Rows are points. A path goes straight from each point to the next, and from the last back to the first. The post is the endless flat space through its rows: a point in 2 columns, a line in 3, a plane in 4, and so on, so that a path can go around it. How many times does the path go around the post? Going back the other way cancels.
In the rows, 128 means zero.

Post (1 x 2)
[[114 103]]
Path (17 x 2)
[[102  91]
 [ 81  67]
 [ 74 147]
 [117 141]
 [161 100]
 [136  61]
 [105  77]
 [ 83 126]
 [116 140]
 [102 144]
 [101 100]
 [101  65]
 [132  31]
 [ 94  88]
 [ 92 131]
 [116 145]
 [106 147]]
Times around: 1

Post (5 x 6)
[[121  91 126 122 101 133]
 [146 147  72  92 131 180]
 [100  98 102 146  91 157]
 [129 103 112 155 123 163]
 [110 141 148 189 106  69]]
Path (26 x 6)
[[117 109  58 167 122 139]
 [162  86 137 155 101 123]
 [118 133 119 176  88 154]
 [ 79  99 183 145  87  96]
 [ 97 111 122  91  98 108]
 [ 88 116  11 151 157 223]
 [122 135  69 140 109 119]
 [ 83 113 106 105  28  91]
 [139 121 161 109  69 112]
 [ 94  64 127 145 101 209]
 [ 51  65  83 151  85 205]
 [ 91  49  86 155 148 176]
 [ 98 104 115  58 139 111]
 [ 52 191  89 143  93 133]
 [108 154 108 122 100 153]
 [ 77 121 116 139 106 140]
 [ 93 126  94 155 106 131]
 [108  96  59 122  77 140]
 [154  93 113 100  92 152]
 [135 115 143 155  89 153]
 [114 167 131 160 124 142]
 [114 122 118 116 125 127]
 [ 79  92 127  92  78 176]
 [ 98 172  90 162 112 186]
 [ 57 128 100 188 109 162]
 [101 120  97 190 140 146]]
Times around: 3

Post (10 x 11)
[[ 79 181 139 118 100  84 164 128 177 118 141]
 [110 110 130 221 138 140  66 115 102 138 114]
 [120 194 141 123 111 224 140 124 152  70 116]
 [190 134 143 133 101 151 110  98 132 197 138]
 [130 167 106 100  87 124 148 173 169  99  91]
 [ 85 126 148  91  82 113 155 178 164  90 142]
 [164 146 110 121 138 125  70  87 117 157 147]
 [108 177 129 118 164 122  95 100 109 218 139]
 [175 138 152  99 161 103 136  60 116 189 105]
 [142 116 121 193  91  98 125 206  78  97 186]]
Path (30 x 11)
[[ 94 198 126 114 133 147 114 160 123 162  90]
 [108 175 102 126  54 189 112 189 127 149 109]
 [ 71 103  98 143 129 123 147 163  79 105 131]
 [131 179 104 149 118 103 205 153 110 100 126]
 [103 136 150 109 147 142 148  70  65 152 110]
 [ 61 156 156 113 127 205 115  85 127 112  58]
 [150  93 102 117  68 169 110 150 111  74 183]
 [147 156  67 116 144 159  45 117 163 163 162]
 [118 129 148 185 132 135  84  91 172 130 144]
 [149 178 107 125 145 160  30 142 110 154 119]
 [173 125 151 112 105 115 134 113 119 136 107]
 [ 99 149  61  84 117 194  45 141 135  83 101]
 [ 97 123 162  38  94 133 170 147 184 194 122]
 [ 70  90 156 148  67 152  62 139 202 170 170]
 [114 212 127  89 128 119 125 187 119 235 161]
 [200 139 161 147  92 177  98  88 124  98  88]
 [172 168  93  81  57 151 146 146 137 138 108]
 [117 135  97 166  98  90 108 166 119 153 174]
 [ 43 119 129 105 111 100 141 184 176 143 126]
 [ 80  93 171 152  82 124 163 103 158  74 151]
 [119 105 148 106  66 122 156 107 136 127 121]
 [110 177 179 123 150  85 145  80 104 186 146]
 [228 138 142 127 144 157  67 141 101 127 119]
 [116 154 137 142 172 101 116 120 136  82 108]
 [146 166 154 139 106 117 145 174 112 139 135]
 [140 166 131  88  46 169 108 134 179  95 113]
 [ 67 127 113 197 135 105  95  86  68 187 133]
 [129 124 141  85 137 163 169 174  83 147 172]
 [113 131 127 161 171 123  95 124  99 117 161]
 [126 184  78 181 120 113  28 181 139 105 135]]
Times around: 3

Post (17 x 18)
[[178 118 161 140 127  94 152 119  87 120  99 125 117 135  82 125 139 162]
 [147 109 124 124 163 130 126 129 169  91 141 137  95 120 111 116 142 145]
 [ 96 108  94 165 146 167 130 133 178 107 101 171 136  80 125  79 162 131]
 [137 107 142 157 154 129 134 158 157 122 109 116 109 153 118 153 129 167]
 [ 80 125 136 104 146 121 118 142 150 114 134 118 103 135 124  94 143 150]
 [123 102 141 145 164 109  99 145 151  95  82 158 113 139 137 129 113 132]
 [155 157  96 158 160 129 113  95 130  63 150  97 120 152 124 134 176 164]
 [121  96  98 152 143  93 133 141 128 133 122 125  95 140 138 113 101 123]
 [197 153 133 135 145 136  87 147 121 175 191  67 157 149  89  96 131 132]
 [ 77 105  98 156 122 140 137 123  79 154 150 129 165  93 185 164 152  56]
 [118 134 119 121 100 133 142 145 132 135 109 159 124 131 126 156 127 122]
 [100 145 130 128 147  85 112 194 138 121 112  77 140 119  96 114 129  97]
 [123 107 116 113 154 103 132 148 151 105 104 111 135 179 116 113 111 110]
 [102 100 132 141 139 131 117 118 120 121 134 100 117 115 111 130  86 122]
 [108 111 141 146 143  86 110 137 158 127 166 123 143 131 104 125 134 152]
 [130 145 114 249 186 120 159  56 136 156 128 143  91  98 151 152 114 112]
 [148 125 163  45 174  91 122 137  80 180 118 126 117  77  67 183  92 232]]
Path (25 x 18)
[[ 68 149  75 142 128 133 146 181 158 117 118 156 172  89 163 112 144  70]
 [133 164 114 145 139  80 141 139 151 137 126 150  97 153  95  71 154 158]
 [135 110 116 140 185  41 106 135 135 148 127 146 140 135 102 125 141  91]
 [158 142 185 140 170  91 148 166 166 149 152  78 122 191  65 195 124 129]
 [101 137 141 140 134  58 116  84  88  76 170 108  82 151 115 142 143 199]
 [124 125  65 166 138 114 185 158  85 199  92 141 146 104 144 146 157  90]
 [115 159 146 132 152  34  78 167 149  96  31 180 141 134  94  95 173 174]
 [153  90 138 110 130  64 163  89 121 129 113 211  70 143 138 122 177 210]
 [ 76  99 100  91 229  84 100 135 141 150 170 104 109  77 124 123 167 115]
 [145 147  77 211 179 128 133  35  98  57 172 140 161  83  99 105 159 110]
 [ 65 131 153 189 162 133 154 114 155 144 149 145 109  74 136 110 170  85]
 [104 158  73 120 133 179 168 103 106 180 120 110 120  87  98 160 128 163]
 [171 113 215 125 160  97 135 127 131 127  69  91 155 136  63  85 148 138]
 [ 96  76 114 189 157  76 163 116 129 146  92 100  91 119 117 129 119 137]
 [ 94 132 134 131 127 108 139 159 112 162  30 160 130  90 146  87 122 101]
 [157 170 108 161 122 154 138 140 141 149 140 109 117  78 114 134  84 100]
 [119  77 165 190 188 102 117 106  77 137 116 105 141  72  99  40 122 116]
 [139  83 114 132 170 113 108 145 133 121 158  99 134 183 122 102 149 146]
 [ 56  78 160 125 145 103  75 158 150 169 206  99  57  84 171 151 138 125]
 [188 141 126 143 187 100  85  71 116 126 172 104 131 144 125  76 138 141]
 [136  63 113 119 115  80 132 129 115  92 130 159 121 155 168 147 135 180]
 [103 135 112  99 105 138 175 225 175 160  60 165 135 129 166 149 144 122]
 [118 117 106 165 156 138 133 175 131 129 147  89 120  74 112 159 126 157]
 [102  96 179 130 185  61 111 163 163 121 121 151 168 211 120 148 139 151]
 [165 116 107 108 173 130 100 170 125 167 142 163 183 125 137 114 107 121]]
Times around: 2

Post (17 x 18)
[[101  60 169  99 102 152 185 114  88 120 135 113 123 145 125 136 149  78]
 [ 89 124 159  93 179 169 148 152 136  85  96  95 121  96  93 167 116 128]
 [139 137 187 161  91 129  99 110  93  97 127  94 119 133 137 131 121 107]
 [ 69 146 126 131 119 134 136 156 145 133 121 100  83 159 116 147  79 142]
 [121 112  78 174 160  95 127 115 121  95 105 141 173 112  88 113 149 166]
 [101 133 182 130 100 165 143 160  99  62  76  97  71 137 134 142 126 118]
 [154 146  97 137 166 161 159  94 190  85 107 177 134 137 127 124 128 145]
 [144 144 150 189 127  61 154 135 125  52 108  90 125  97 123 111 141 119]
 [184 122 164  83  95 149 185 141 104  93 130  84 137 129 125 132 175 113]
 [138 112 134 151 159 104 200 103 120 123 129 105 145 173 106 146 180 178]
 [120 149 105 146 166  96 126 137 145  64 118 203 136 130  85  88 149 107]
 [128 113 135 171 154 132 162 137  98  96 135 117 110  56 135 127 167 133]
 [164  75 188 106  80 105 138 130 191 171 153 113 121 111 120 170 139 128]
 [ 98  88 148 129 101 116 124 102  70  69 144  94 102 156 150 133 124 123]
 [ 98 119 123 114 144 131 169 139 140 111 117 110  94 146 173 132 176 105]
 [145 139 145 159 138  75 146 158 155  73 121 149 206  78 126 182 142 126]
 [164 121 158 114  92 121 163  94 115 150 100 125  65 170 152  79 108 143]]
Path (31 x 18)
[[111 117 154 131 114  98 127 195 191 121 101 112 118 124 142 170 120 112]
 [107  86 171 124 125 151  93 141 133 155 119 134 105 109 162 124 150 120]
 [136 161 196 169 196 188 179 147 120  20 131 137 180  72  51 149 160 140]
 [136 117 113 113 151 173 237 140 106  89  95  77 106 146 132 119 139 175]
 [123 100  75 134 167 148 123 123 135  93 166 135 111 119 178 172 158 164]
 [140 125 159 160 114 108 188 138 155 145 135  86 166 130 128 184 171  97]
 [ 90 103 142 137 145 138 192 149 147 124  89 162  89 106  96 111 177  92]
 [128 155 139 142 136  91 130 116 196 104 142 199 153 130 102 109 125 110]
 [139  94 144 106 157 151 117 131 109  54 101 106 186 111  63  96 124 139]
 [157 118 148 176  81  97 133 139 117 107  59 147 153 118 211 129 136 114]
 [144  75 131  78 144  96 198 132 157  99 166 141 101 142 113 102 148 120]
 [115  98 132 126 116 123 169 125 177 102 168 174 106 147 128  94 181  93]
 [106 123 103 113 181  72 203  94 150  95 120 138 138 140 127 116 168 123]
 [147 138  96 123 204 105 150 107 162 124 141  89 153  27 149 135 183 103]
 [130 122 179 138 132  90 124 114 110 141 149 143 141 167 139 139 163  70]
 [119  88 148 173 108 109 126  90 116 144 174  94 127 110 204 169  81 119]
 [144  79 122 162 161  72 181 122 152  76 133  78 149 114 184 147 152 186]
 [178  16 149 127  62 137  72 113 153 145  78 132 189  85 132 162 120  92]
 [123  99 139  65  91 154 122 146 214 122 113 154  55 127 142 147  98  92]
 [ 75 103 177 105 152 112 181 152 178 149  98 111 133 159  53 173 176 112]
 [105 133 183 146 111 148 212 127 141 118 148  96  97  76 169 147  99 139]
 [118 101 170 177 180 110 167 150 158  56  69 136 113 103  87 128 137 199]
 [170  52 190  83  47  98 185 127 172 180 132 104 118 176 164 137 147  85]
 [137 126 142 108  82  90  37 128 172  82 104 184  88 138 214 113 122  44]
 [149  80 146 152  83 104 134  56 141 144 122 149  47 148 179  94 114 120]
 [136 162 130 135 123 104 167  88 141  34 137 138  74 136 131 133  94 182]
 [183 156 119 162 204 167 132  93 156  42 123 137 140 100  77 101 196 174]
 [ 70  98 108 136 127 152 185  99  65  38  83 123 166 188  92 114  81 157]
 [107 126  93 115 200 117 249  90  92  90 120 103 167 147  73 119 150 176]
 [123 123 117 163 133 111 149  86 154 130 124 160  98 115 131 122 144 118]
 [143 102 150 137 126 132 155 143 105  82 122  97 120  42 162 149 132  82]]
Times around: 1
